Each row is a point. To make a cloud, some directions were put in groups of two or more. Within a group, all points are equally far from the middle, so they leave a hole (a ring in 2 directions, a hollow ball in 3). The other directions are filled evenly. Then the cloud was stretched, turned, moved and blurred a little. How many holes are there, and how many directions does each take, smallest first?

Cloud:
[[ 41 -11]
 [-22  41]
 [ 35  32]
 [ 59  12]
 [  2 -48]
 [ 71  21]
 [  7 -49]
 [ 13 -32]
 [ 52 -44]
 [ 60 -31]
 [-36  -3]
 [  9  -4]
 [ 37  31]
 [ 26  38]]
Holes: 0

Cloud (19 x 3):
[[-52  43  32]
 [ 10   0  74]
 [ -5  21   7]
 [  6 -24 -55]
 [ 35  38  48]
 [  1  23  80]
 [ 27 -22 -42]
 [-69  48  31]
 [-38 -40   6]
 [ 25   1 -13]
 [ 49  20  20]
 [ 73 -16  15]
 [ 11   9 -41]
 [-15   8 -20]
 [ 61  18  51]
 [ -8 -42  -5]
 [ 14 -24 -64]
 [ 22 -50   1]
 [  8 -28  56]]
Holes: 0

Cloud:
[[-61  27  41]
 [-73  30  -8]
 [ 15 -43   8]
 [ 68   8  -9]
 [ -5  -4 -44]
 [ 60  -5 -19]
 [  6  44 -29]
 [-31  -4  24]
 [  4  83 -46]
 [ 30  19 -60]
 [-46 -34  33]
 [-52 -32  20]
 [ 25  19  37]
 [ -8   3  14]
 [ 37 -15 -32]
 [ 61  26 -14]
 [-45 -48  28]
 [ 17  57 -45]
 [-32  21   3]]
Holes: 0

Cloud, 32 rows:
[[-16  -9 -20  23]
 [ 30  60   2  -5]
 [ 49 -14  -3   4]
 [ 15  67 -23   4]
 [ 31  28  37  -9]
 [ 55   0  38 -74]
 [  4  23 -19 -78]
 [ 12 -49 -16 -35]
 [ 67  -6 -11 -11]
 [ 12  -9  50 -44]
 [-42  44 -21  -3]
 [ 14  30 -13 -78]
 [ 36 -43  31 -71]
 [ -6 -31 -35 -57]
 [ -2  27 -16 -74]
 [ -6 -21 -25  14]
 [-42  20 -14  17]
 [ 27  57  11 -33]
 [-34   9  14   5]
 [ 21   4  13  23]
 [ 37  22  15  17]
 [ 72 -26  -2 -40]
 [ 76 -17   2 -67]
 [ 22 -49 -10 -30]
 [-26  58 -20 -17]
 [ 71 -19  15 -77]
 [-42  13  10 -10]
 [ 26  63 -15   5]
 [ 47  12  43 -61]
 [ 44 -42  31 -72]
 [-19  64 -29  -1]
 [ 38  50   9   4]]
Holes: 2 (2, 2)

Cloud:
[[ 25 -20 -58  24   5  27]
 [-42  -1 -11  35 -26 -18]
 [-28  -8 -25  17 -70 -40]
 [-31  -6  30 -29  30  34]
 [ 29 -29  11  36 -29  24]
 [-35 -29  -3  13 -56 -43]
 [ 67 -34 -26 -17 -13  17]
 [-43  49  40  30   3 -40]
 [-12  25 -15 -55  10 -25]
 [ 27  43 -27   0 -18  -8]
 [ 50 -34  16  34  55  -9]
 [ -3 -12  39 -13  67  41]
 [ 20  12  33 -17  68 -21]
 [-52  39 -34  22   4 -48]
 [ 25  31   2  19  -5 -15]
 [-34 -26 -21 -13 -64 -35]
 [ 73 -34 -31  11 -23  53]
 [ 32  10 -26 -39   1  11]
 [ -5 -11 -37  17 -22  -2]
 [ 66 -29   3  36 -15 -12]
 [  6 -47 -25  -1   3  50]
 [-46  -2 -16 -19 -10 -66]
 [ 32  32   3  25 -26 -17]
 [ -6  13  20   1  30 -26]
 [ 36 -16 -36  19  -4 -36]
 [-21 -33 -29  17 -12 -29]
 [ 19  23  27  19  47  12]
 [ 11  19 -20  41 -32 -53]
 [ -1   4 -41  26 -41 -65]
 [ 37   9  22 -45  47  34]
 [ 74  -4 -36  16  -1   2]
 [-15  14  11  56 -57 -34]
 [-12  -9  -7  47 -41  29]
 [ 59  14  34 -17  39  26]
 [-69  41 -17  32 -66   4]
 [ 26  69   8  28 -17  39]
 [ 52  19 -47  34 -71  -6]
 [-45  20   8 -24 -58  20]
 [  3   8  10  40  11 -26]
 [-66  15  -7 -28 -35  24]
 [  7 -52  33  40  14   6]
 [-46   5  -2  18  95  23]
 [ 48  46  43  55  -7   0]
 [  3  33  -5  24  22 -31]
 [  0  -2 -56 -31 -74 -13]
 [ -5   4   0  42 -17  57]
 [ -6 -33 -12   6 -26   4]]
Holes: 0

Cloud (52 x 6):
[[-15  50  33  29  19   3]
 [ 21  -6  61  41  43  12]
 [-55  16  13  -7 -12  -2]
 [ -1  29  29 -71  -1 -17]
 [ 24 -11  59  62  -4 -37]
 [ 12  -2  21 -38  25 -57]
 [-27  10  16   5 -32 -32]
 [ -4 -46   2 -22 -52  -4]
 [ 18  -4 -15 -29   1 -62]
 [ 17  20  37  27  16  39]
 [ 45 -46  29  11 -13 -44]
 [ 25  -8  26 -29 -37 -42]
 [-29  15  12  33 -44  38]
 [-10 -34   6  -9  25  62]
 [-37  31  28  17 -25 -14]
 [ 39 -17  58  36 -51 -30]
 [-27   8 -17  34 -18 -12]
 [-34 -30 -19   0  -2   9]
 [  6 -21   1 -28 -14 -47]
 [-33  52  43  10  12  35]
 [  8  35  54  20  -1 -34]
 [-20 -18   9  13 -10 -45]
 [  8  -6  28 -21 -60  33]
 [  8 -40 -29  12   0 -33]
 [  6 -43  31  73 -15 -46]
 [ 18 -36  66   1  18  15]
 [  6 -22  11  38   1  63]
 [ 13  37  57  28   5   0]
 [ 27  36  49  18  42 -21]
 [ 44 -56  19 -23   7  -2]
 [  1  12  41  26  67  39]
 [  2  17  95   0  13  15]
 [ 16 -23  27 -68  -3  35]
 [ 17  50  24   2  46 -37]
 [-26 -41  -2  17  18  -5]
 [ 13  -1  -5  43 -14 -54]
 [ 48  -4  -2  25  15  26]
 [ -1 -41 -23 -42 -22  33]
 [  2  -2  -2  70  -3 -28]
 [  4 -27  23  -9  18 -45]
 [ -6 -24  38  23  -7 -50]
 [ 10  57  13  -3  40  -6]
 [ 45 -18  14 -31 -35 -55]
 [ 17 -56 -34 -28  -4   0]
 [-27 -22   4 -37  32  57]
 [-13  10   7  57  -9  38]
 [  5  63  42 -43  22  10]
 [ 36  -9  47 -14  45  38]
 [ 36 -30  41 -54  24   7]
 [ 25 -25   1  56 -22 -59]
 [ -6  42  37 -70  43  62]
 [ 10 -24 -10 -37  70  24]]
Holes: 1 (4)
